Rows are points. Two turns around zero, p and q, are shown by what they do to some points. Write where each new point lands after one turn and then the other. Backwards means that the second turn is done in reverse. Each puzzle has new turns, and all numbers are rounded.

Turn p:
[-0.44  0.20  0.14] => [-0.38  0.22  0.25]
[-0.04  0.28  0.31] => [0.00 0.05 0.42]
[ 0.11 -0.06 -0.32] => [ 0.14  0.10 -0.30]
[ 0.37 -0.42 -0.13] => [ 0.24 -0.37 -0.37]
Turn q:
[-0.35 -0.35 -0.15] => [-0.50 -0.06  0.12]
[-0.14 -0.01  0.34] => [0.07 0.07 0.35]
[ 0.30  0.47 -0.36] => [ 0.27  0.20 -0.57]
[-0.08 -0.09  0.37] => [ 0.09 -0.03  0.38]
[ 0.21  0.35 -0.09] => [ 0.28  0.15 -0.27]
[ 0.06 -0.37 -0.11] => [-0.21 -0.33 -0.01]
Where do these land?
p, then q backwards: [ 0.30  0.25 -0.10] => [0.14 0.30 0.23]
p, then q backwards: [-0.49  0.08  0.11] => [-0.47 -0.16 -0.10]
p, then q: [ 0.06 -0.58 -0.20] => [-0.50 -0.22 -0.30]
p, then q: [-0.02  0.46  0.09] => [0.40 0.17 0.16]
q, then p: [ 0.15 -0.21  0.11] => [-0.05 -0.27 -0.08]

Turn p:
[ 0.45 -0.22  0.03  0.14] => [ 0.50 -0.11  0.03  0.09]
[-0.20  0.38  0.06 -0.07] => [-0.27  0.23  0.07 -0.25]
[-0.59  0.23  0.31 -0.27] => [-0.67  0.16  0.31 -0.02]
[-0.08 -0.08 -0.08  0.21] => [ 0.02  0.10 -0.17  0.16]
[ 0.41 -0.30 -0.33 -0.02] => [ 0.40 -0.38 -0.25  0.01]
Turn q:
[-0.02 -0.17  0.42  0.35] => [0.11 0.05 0.53 0.20]
[ 0.25  0.14 -0.19 -0.42] => [ 0.18 -0.04 -0.40 -0.31]
[-0.04  0.47 -0.21 -0.11] => [-0.02  0.29 -0.44  0.06]
[-0.19 -0.40  0.37 -0.09] => [-0.11 -0.05  0.50 -0.27]
[ 0.02 -0.04 -0.38  0.27] => [-0.13 -0.25 -0.19  0.32]
Where do these land?
p, then q: [ 0.19  0.55  0.23 -0.18] => [ 0.18  0.37 -0.03 -0.51]
q, then p backwards: [-0.17 -0.43 -0.04 -0.15] => [-0.06  0.10  0.01 -0.47]
p, then q: [ 0.14  0.44 -0.03  0.14] => [ 0.15  0.22 -0.33 -0.24]
q, then p: [-0.02 -0.10 -0.45  0.04] => [-0.11 -0.13 -0.33  0.28]
p, then q: [-0.42 -0.49 -0.07  0.11] => [-0.33 -0.14  0.15  0.53]
q, then p backwards: [0.28 0.03 0.36 0.03] => [0.38 0.02 0.22 0.13]

Turn p:
[ 0.18 -0.45  0.27 -0.45 -0.15 -0.32] => [ 0.23 -0.08  0.55  0.04  0.20 -0.49]
[0.19 0.13 0.33 0.43 0.22 0.12] => [-0.07  0.33  0.06  0.09  0.22  0.49]
[-0.24  0.46  0.01  0.19 -0.05  0.05] => [-0.26  0.26 -0.25 -0.18 -0.24  0.15]
[ 0.08  0.39 -0.45 -0.18 -0.11  0.24] => [ 0.29 -0.11 -0.42 -0.24 -0.36  0.06]
[-0.20 -0.05  0.06  0.23 -0.05  0.31] => [-0.26 -0.15  0.05 -0.01 -0.10  0.31]
[ 0.18 -0.57 -0.28 -0.32 -0.22 -0.52] => [ 0.30 -0.25  0.20  0.44  0.03 -0.68]
[-0.20  0.10  0.05  0.10  0.36  0.13] => [-0.24 -0.01 -0.20 -0.14  0.25  0.18]
Turn q:
[-0.04  0.90  0.09  0.07  0.10  0.06] => [ 0.27  0.54  0.44 -0.40 -0.09  0.34]
[-0.08 -0.32  0.09 -0.88  0.34 -0.19] => [-0.06 -0.14 -0.41 -0.51 -0.11 -0.76]
[ 0.34 -0.03 -0.15 -0.34  0.18  0.40] => [ 0.42 -0.31 -0.27 -0.31  0.01  0.04]
[-0.20  0.13 -0.17  0.03 -0.06  0.10] => [-0.09  0.14 -0.06 -0.09  0.16  0.19]
[ 0.13 -0.16 -0.11  0.34 -0.30 -0.25] => [-0.02  0.08  0.00  0.56  0.04  0.03]
[ 0.06 -0.16  0.04  0.11  0.30 -0.09] => [ 0.01 -0.20  0.20  0.03  0.13 -0.20]
[-0.08 -0.14  0.24  0.33 -0.45  0.07] => [-0.29 -0.04  0.02  0.39 -0.27  0.31]
[-0.14 -0.22 -0.02  0.35 -0.12 -0.11] => [-0.26 -0.05  0.09  0.35  0.12  0.06]
Where do these land?
p, then q: [-0.55 -0.14  0.16  0.01 -0.15  0.42] => [-0.60 -0.17 -0.32 -0.17 -0.15 -0.01]
q, then p: [-0.41 -0.08 -0.05 -0.14  0.29  0.11] => [-0.15 -0.20 -0.07 -0.26  0.23 -0.32]
p, then q: [ 0.30 -0.24 -0.09  0.08 -0.02 -0.74] => [ 0.18  0.28  0.65  0.39  0.13 -0.10]
q, then p: [ 0.40  0.13  0.20 -0.17 -0.15 -0.58] => [ 0.15  0.62  0.04  0.28 -0.33 -0.10]
q, then p: [-0.40  0.17 -0.21  0.09 -0.04  0.22] => [-0.11 -0.21 -0.21 -0.40  0.10  0.13]
p, then q backwards: [ 0.26 -0.04 -0.24 -0.12  0.00  0.33] => [ 0.36 -0.01 -0.04 -0.03  0.03  0.35]
q, then p: [0.39 0.19 0.24 0.25 0.06 0.24] => [ 0.23 -0.01  0.48  0.04 -0.04  0.29]

Turn p:
[ 0.22 -0.38  0.06 -0.16  0.13 -0.13  0.38  0.00] => [ 0.19 -0.03 -0.06  0.28 -0.02 -0.50  0.08 -0.15]
[ 0.23 -0.03 -0.10 -0.20  0.13 -0.11  0.40 -0.41] => [ 0.14 -0.07 -0.19  0.32 -0.14 -0.11  0.25 -0.45]
[-0.80  0.01  0.07 -0.06 -0.12 -0.16  0.04  0.14] => [-0.32  0.28  0.12 -0.56 -0.40 -0.18  0.02  0.08]
[-0.21 -0.06 -0.42  0.98  0.05  0.15  0.00  0.01] => [-0.90 -0.36  0.27  0.01  0.40  0.08  0.14  0.09]
[ 0.18 -0.10 -0.31 -0.21  0.10  0.06 -0.41 -0.16] => [ 0.18  0.23 -0.21 -0.04  0.44  0.20  0.14 -0.08]
[ 0.27 -0.03  0.16  0.65 -0.39 -0.06 -0.57  0.13] => [-0.19 -0.02  0.55  0.10  0.50  0.34 -0.54  0.14]
[0.14 0.32 0.27 0.18 0.07 0.04 0.21 0.07] => [ 0.02 -0.28  0.14  0.24 -0.29  0.14 -0.04  0.15]
[ 0.04  0.13  0.17 -0.25  0.18 -0.03  0.21  0.29] => [ 0.20  0.01 -0.13  0.12 -0.31 -0.14  0.03  0.28]
[ 0.11 -0.21  0.25 -0.33  0.22  0.25 -0.67 -0.12] => [ 0.65  0.15  0.13 -0.31  0.42  0.18  0.14  0.12]
[-0.28  0.24  0.03 -0.27 -0.54  0.11  0.41  0.14] => [-0.12 -0.11 -0.34 -0.27 -0.53 -0.09 -0.43 -0.12]
[ 0.08  0.09 -0.17 -0.32  0.18 -0.13 -0.01 -0.10] => [ 0.15  0.23 -0.25  0.11 -0.05  0.07  0.21 -0.07]
Turn q:
[-0.12 -0.23 -0.06  0.05 -0.19 -0.31 -0.09 -0.22] => [-0.11 -0.34  0.22  0.02  0.07  0.02 -0.02 -0.28]
[-0.15 -0.55  0.44  0.01  0.23  0.17  0.54  0.42] => [-0.14  0.17  0.03  0.43 -0.38  0.79 -0.01  0.27]
[-0.21  0.22  0.71  0.18 -0.05  0.24  0.33  0.31] => [ 0.23  0.44  0.11 -0.26 -0.54  0.50  0.11  0.12]
[-0.22  0.09 -0.15  0.36 -0.26 -0.90 -0.17 -0.09] => [-0.46 -0.36  0.32 -0.22 -0.30 -0.35  0.00 -0.65]
[-0.12  0.05 -0.03 -0.28 -0.12  0.10 -0.35 -0.13] => [ 0.06 -0.07 -0.04 -0.29  0.37  0.02 -0.16 -0.03]
[ 0.95  0.12 -0.17 -0.07  0.48  0.27 -0.07  0.30] => [ 0.12  0.19 -0.29  0.39 -0.09 -0.59 -0.27  0.79]
[-0.30  0.12 -0.21  0.07  0.00  0.29 -0.08  0.04] => [ 0.09  0.25 -0.26 -0.03  0.19  0.05  0.03 -0.26]
[ 0.08  0.19 -0.20 -0.16 -0.13 -0.03 -0.24 -0.05] => [ 0.02 -0.12 -0.15 -0.22  0.18 -0.25 -0.07 -0.01]
[ 0.01  0.19 -0.19 -0.20 -0.35 -0.01  0.08 -0.15] => [ 0.12 -0.28 -0.19 -0.23  0.10 -0.09  0.24 -0.05]
[-0.10 -0.07 -0.02  0.04  0.60 -0.14  0.21 -0.14] => [-0.37  0.31  0.26  0.31  0.11 -0.02  0.21  0.11]
[ 0.19 -0.13 -0.12 -0.01 -0.22  0.32 -0.16 -0.30] => [ 0.44 -0.19 -0.03  0.10  0.29 -0.07 -0.06 -0.01]
Where do these land?
q, then p: [-0.16 -0.17  0.27  0.08  0.03  0.54  0.36  0.29] => [-0.12 -0.55 -0.33  0.04  0.14  0.33 -0.23  0.15]
q, then p: [ 0.11  0.03 -0.56 -0.51  0.29 -0.13 -0.19 -0.36] => [-0.21  0.34  0.14  0.11 -0.11 -0.38  0.65  0.30]
p, then q: [ 0.15 -0.15  0.00 -0.52  0.29 -0.05 -0.34 -0.75] => [ 0.36  0.01  0.16  0.23  0.10 -0.40  0.63  0.56]
q, then p backwards: [-0.14  0.24 -0.01 -0.02 -0.59 -0.12  0.06  0.04] => [-0.27  0.06  0.07 -0.23 -0.06  0.41  0.17 -0.33]
q, then p backwards: [-0.22 -0.35 -0.13  0.04 -0.16  0.20 -0.16  0.42] => [ 0.29  0.31 -0.23 -0.13 -0.44  0.04  0.02 -0.09]
p, then q: [-0.14  0.23  0.16  0.29 -0.15  0.29  0.04  0.05] => [ 0.06 -0.10 -0.06  0.02  0.15  0.42 -0.28  0.00]
q, then p: [-0.16 -0.18  0.09  0.33  0.27 -0.10 -0.25  0.13] => [-0.01  0.01  0.33 -0.21 -0.04  0.43 -0.01 -0.05]
q, then p: [ 0.58 -0.09  0.15  0.14  0.39 -0.22 -0.26  0.23] => [-0.17  0.43  0.42 -0.07  0.02  0.14 -0.41  0.35]
p, then q: [ 0.30  0.29  0.02  0.00  0.28 -0.04  0.11  0.03] => [ 0.25  0.04 -0.14  0.29 -0.28 -0.01  0.00 -0.15]
p, then q: [-0.45  0.36  0.15 -0.02 -0.57 -0.24  0.58  0.20] => [ 0.16 -0.51 -0.10 -0.59  0.19  0.16 -0.23 -0.59]
q, then p backwards: [ 0.13 -0.21 -0.15  0.20 -0.07 -0.13  0.05 -0.30] => [ 0.24 -0.16  0.16  0.19  0.12  0.00  0.22 -0.17]
